Every row gives one point. To make a cloud, some directions were put in groups of two or more. Within a group, all points are equally far from the middle, so they leave a hole (a ring in 2 directions, a hollow ball in 3). The other directions are filled evenly. Then the cloud was stretched, turned, moved and blurred a little. How many holes are there, and how many directions does each take, smallest first?
(in the rows, 128 means zero)

Cloud (13 x 2)
[[139 153]
 [118 135]
 [157 191]
 [ 95 124]
 [135 175]
 [106  77]
 [124 128]
 [120 177]
 [111 147]
 [127  95]
 [131 128]
 [ 96  93]
 [162 181]]
Holes: 0

Cloud (21 x 3)
[[142 163  87]
 [168 151 132]
 [ 97 153 153]
 [110 117 125]
 [ 63 142 121]
 [117 105 132]
 [116 130 100]
 [155 170 117]
 [ 85 120 103]
 [131 128 162]
 [159 123 181]
 [116 153  89]
 [160 162  89]
 [ 73  88 102]
 [ 80 114 159]
 [107 131 132]
 [ 75 143  70]
 [ 96 125 152]
 [ 78 136 120]
 [156 155  94]
 [ 98 150 152]]
Holes: 0

Cloud (21 x 3)
[[ 73 155 156]
 [142 161 114]
 [ 87 146 124]
 [159 141 115]
 [165  89 156]
 [ 73 154 143]
 [ 91 141 164]
 [ 92 144 167]
 [ 82 142 136]
 [133 169 157]
 [113 110 161]
 [ 90 147 120]
 [ 72 156 146]
 [140 162 112]
 [117  96 117]
 [156  80 159]
 [ 88 129 144]
 [ 72 160 134]
 [182  99 137]
 [148 122 100]
 [153 142 150]]
Holes: 1 (2)

Cloud (28 x 4)
[[142 166 176 135]
 [146 128  82 169]
 [141  78  73 133]
 [111 121 156 157]
 [116  91  71 123]
 [150  81  95 117]
 [ 89 141  92 152]
 [165 138 113 162]
 [160 131  66 148]
 [162 149 142 159]
 [134 123 168 119]
 [161 167  88 142]
 [ 94 178 105 122]
 [137  89 122 160]
 [137  79 120 148]
 [158 100 141 149]
 [114 140 134 100]
 [152 149 111 170]
 [113  87  83 123]
 [156 100  64 119]
 [164 177 116 121]
 [125 134  59 155]
 [116 202 132 142]
 [124 143 179 143]
 [136 170 121  98]
 [134 130 134 174]
 [138 141 105  94]
 [ 98 123 136 117]]
Holes: 1 (4)

Cloud (47 x 6)
[[134  81 106 157 171 123]
 [188 140 138 108 144 130]
 [ 99 165 148 153 160 123]
 [ 67 122 124 160 133 154]
 [138 109 123 116  79 110]
 [154 142 180 105 176 151]
 [148 145 119 171 174 141]
 [176 133 117 139 127  98]
 [ 91 104  88 180 136 118]
 [123 148 164  99 184 173]
 [146  91  99 131 142 151]
 [133 170 146  87 140 101]
 [ 95  89 114 105 152  86]
 [ 89 143 160  90 142 111]
 [139 116 136 133 207 121]
 [127 120 142 139 203 152]
 [178 116 132  99 185 125]
 [131 154 176 132 145 134]
 [139 102 108 131 119  58]
 [138 152 178  87 140 128]
 [109 116 145 127  89 157]
 [113  72 127  97 153 122]
 [ 87 154 127 160 104 148]
 [ 86 148  99 159 109  87]
 [126 182 104 142 136 163]
 [111 167 100 102 111 127]
 [162 163 132 136 147  98]
 [ 95 118  91 173 114  82]
 [142  86 170 107 175 144]
 [ 83  77 128 157 135 105]
 [137 146 137 109 162  69]
 [159  75 126  99 147  99]
 [139  65 145 109 167 104]
 [113 108 109 134 120  54]
 [138  69 130 125 120  69]
 [150 145 112 132 168 182]
 [124 165  88 114 171 127]
 [164 169 112 133 136 136]
 [108  68 116 143 136 143]
 [106 113  98 128 189 123]
 [ 95  95 110 167 154  85]
 [ 98 139  93 101 155 150]
 [106 122 152 141 104  81]
 [148  76 132  89 122 111]
 [144 132  93 137 177 157]
 [131 149 109  94 122  85]
 [113 137 145 129 176  80]]
Holes: 1 (6)

Cloud (88 x 8)
[[151  73  83  84 146 110 133 165]
 [113  83 151 118 132 103 127 137]
 [110 141 143 173 154 111 106 100]
 [151  77 108 145 134 119 170 117]
 [160  33 137  90  88 124 133 173]
 [164  74 149 119 152 162 116 154]
 [152 121 101 191  87  88 116 152]
 [134 139 145 160 155 142 176 116]
 [112  85 131  98  94 128 156 146]
 [101 168 175 133 136  95 121 108]
 [100 143  88 107 110 102 112 142]
 [178 145 160 155 120  98 109 147]
 [145  80 141 164 141 137 170 133]
 [106  92 111  71 120 170 141 119]
 [149  76 113 108 130 121 131  92]
 [129 156  96 154 129 113 142 162]
 [112 119 100 132 147  96 110 156]
 [142  85 101 149 119 123 107 116]
 [119  79 150  91 144 127 125 113]
 [138  71 119  36 104 155 146 153]
 [144  75 145  72 118 157 146 143]
 [119 135 158 112 178 112 120 119]
 [125 121 151 120 175 115 154 166]
 [148 102 166  90  96 112  96 107]
 [ 92  84 110 103 116 142 171 105]
 [144  56  86 167 118 136 123 134]
 [101 124 128 130 106  90  96 128]
 [115 131  98 116 136  92 166 128]
 [ 95 116 103  96 102 146 148 155]
 [123 136 146  60 138 146 101 124]
 [ 99 120 156 136 109  97 126 140]
 [111 125 114 156  87 107  99  95]
 [152  58  99  77 103 160 154 124]
 [154 155 141 203 152 109 107 123]
 [170  47  94  91  92 157 145 157]
 [101 127 143  89  93  85 120 120]
 [102 122 152 147  95 128 133 123]
 [180  79 106 152  80 118 105 185]
 [128  77  99  95 115 173 134 102]
 [172  99  96 139 103 121 105 133]
 [128  82 133  59 138 143 103 161]
 [102  97  94  71  66 104 120 151]
 [115 144 178 101 150 106 149 114]
 [148 116 147 152 134 158 138 143]
 [148  79  89 132 135 121  98 188]
 [133  87 107 104 121  75  98 173]
 [148 117 143  71 108 122 147 150]
 [108 104  96 137 104 108 163 117]
 [172 105 108 158 149 171 125 118]
 [125 163 121 126 104 121 144 134]
 [ 95 111 103  99  93 157 131 141]
 [123 135 123 143 159 127  92 141]
 [170  56 128 103 155 185 160 152]
 [152  90 124 101 126  98  86 172]
 [146 101 113 139  97  62 102 127]
 [106  53  92  78 113 128 153 119]
 [143  77 136  83  92 113  96 101]
 [144  73 136 133  90  83  87 152]
 [ 97 119 119 125 121 114 101 126]
 [115  93 140 116 153 121 119 154]
 [177  76 119 146 143 118 136 139]
 [136 151 159 135 164 132 102 149]
 [126 101 119 192 143 119 111 116]
 [126 134 131  80 126 123  94 113]
 [177  84 112  81  84 131 137 121]
 [195 133 121 177  91 122  92 112]
 [158  36 144 143 121  93 127 137]
 [172  90 101 127  93 151 121 174]
 [105 183 130 131 121  77 107  99]
 [103 141 140  72 128  96 145  94]
 [134  50 134 171 143 127 140 152]
 [145  54 138 118 123 173 135 158]
 [135 166 124 151 151 130 160 135]
 [ 99 174 133  78 152 158 146 111]
 [168  59 129 133  95 104 156 154]
 [161  95  98  92  80 107 106 120]
 [153  78 140 110 101 109  79 148]
 [ 81 167 155 121 149 121 122 114]
 [107 163 129 100 132 141 156 109]
 [133  86 129  76  68 143 112 144]
 [131  70 143  58 106 102 114 150]
 [139  68 120 116  94  96  82 185]
 [146  56 116  67  92 139 158 160]
 [185 146 129 144 120  85  78 160]
 [142 172 150 129 145 180 136 122]
 [148 138 112 147  68 127 120 122]
 [146 108 107 142 125  75 104 178]
 [102  77 119  77 120 137 154  98]]
Holes: 1 (3)
